Every row gives one point. Examples show where two turns around zero, p and q, send a point. Where does a point land after both, in the order given? Backwards means that the second turn is done in reverse. Each puzzle has new turns, and all numbers are rounded.

Turn p:
[-1.8 -1.1  0.8] -> [-1.8  0.0  1.4]
[-0.2 -2.8  3.5] -> [-1.7  3.4  2.4]
[ 0.3  1.9 -0.1] -> [ 0.0 -0.3 -1.9]
[ 1.7  2.0 -4.2] -> [ 3.4 -3.1 -1.9]
Turn q:
[-1.6 -2.4  0.8] -> [-2.6  1.4 -0.6]
[0.8 3.4 2.0] -> [2.4 0.2 3.2]
[ 1.0 -2.2  1.5] -> [-2.6 -0.9  0.8]
[-0.2  1.3 -4.3] -> [ 2.9 -0.7 -3.4]
Where do these land?
q, then p backwards: [ 1.7  0.9 -1.4] -> [ 0.4  0.6 -2.3]
p, then q backwards: [ 0.1 -1.0  5.7] -> [-4.8 -1.8  2.7]
p, then q: [-2.0  1.5 -0.7] -> [-1.5  0.9 -1.9]
p, then q: [-0.5 -2.2  0.2] -> [-0.5  0.8  2.1]
p, then q: [ 0.7  0.9 -3.9] -> [-2.5 -3.1 -1.0]

Turn p:
[-1.3 -0.8  2.3 -1.8  1.5 -1.4] -> [ 0.7 -1.0  2.7  0.4  1.9 -1.6]
[-3.1  0.5 -3.2  5.2 -2.3 -0.3] -> [-3.7  2.2  0.8 -1.9 -5.2  1.7]
[-1.4  2.1 -3.0  0.7 -2.1  0.4] -> [-0.7  1.3 -1.4 -3.1 -2.6 -0.1]
[-2.7 -3.1 -0.2 -0.7  1.6  1.6] -> [-0.7 -3.9  2.2 -0.7 -0.1  1.2]
[ 4.6 -0.2  1.2 -2.0 -2.0 -0.9] -> [ 3.7  0.9 -2.6  2.9  0.5 -1.2]
[-1.0  0.4  2.1  0.4  1.1  1.8] -> [ 0.0  0.1  1.5 -0.6  2.0  1.9]
[ 5.0  1.1  0.9 -1.8  2.0 -1.3] -> [ 0.8  0.6 -3.1  3.0  3.4 -2.1]
Turn q:
[ 1.7  3.0  0.4  1.6 -0.4  0.9] -> [ 0.6 -1.2  2.6  0.2  0.9  2.5]
[-0.8  0.3  1.6  1.6 -1.2  1.2] -> [-1.1  0.1  0.5 -1.8 -0.6  1.9]
[ 2.8 -2.0 -0.5  1.7 -2.3  0.5] -> [ 2.2  1.7 -0.3  0.8 -2.5  2.4]
[ 2.3 -2.4 -0.2 -2.0 -2.7  1.7] -> [ 3.7  1.1 -0.3 -1.4 -2.9 -0.4]
[ 1.1  1.1  0.9 -2.2 -0.7 -4.9] -> [ 0.1  3.4  2.8  1.7  1.6 -2.8]
[-3.2  1.7  0.8  1.1  5.9  0.5] -> [-5.0 -4.5 -0.7  1.1  1.7 -1.1]
[-4.0 -1.7 -3.2 -1.9  1.5  0.1] -> [-0.4 -0.7 -4.8 -0.6  2.0 -2.7]
Where do these land?
q, then p: [ 2.8 -3.0  1.2 -0.6  0.0  0.7] -> [ 2.3  2.5 -0.7  0.7 -2.6  0.3]
q, then p backwards: [-0.8  0.6  2.8 -2.1 -4.1  3.5] -> [-4.9  2.2 -0.8 -1.7 -2.6  1.7]
q, then p: [-3.9 -1.4 -0.3  0.5  1.7 -2.6] -> [-3.5 -0.3  1.2 -2.9 -1.1 -2.0]
q, then p: [ 2.4 -3.0 -1.0  3.6  2.7 -0.1] -> [-1.3  1.2 -0.4 -0.4 -4.2  3.8]
p, then q: [ 2.2  1.5 -3.0 -0.6  0.9  1.0] -> [ 1.6 -0.3 -3.0  1.0  2.2 -0.7]
p, then q: [-3.4  2.7  1.3 -0.9  1.8 -2.0] -> [-2.7  0.1  2.4 -0.1  0.8 -3.9]
q, then p: [ 0.8  2.5 -1.1  0.1 -3.0 -0.6] -> [ 0.1  0.3 -1.5  0.6  3.8  0.9]
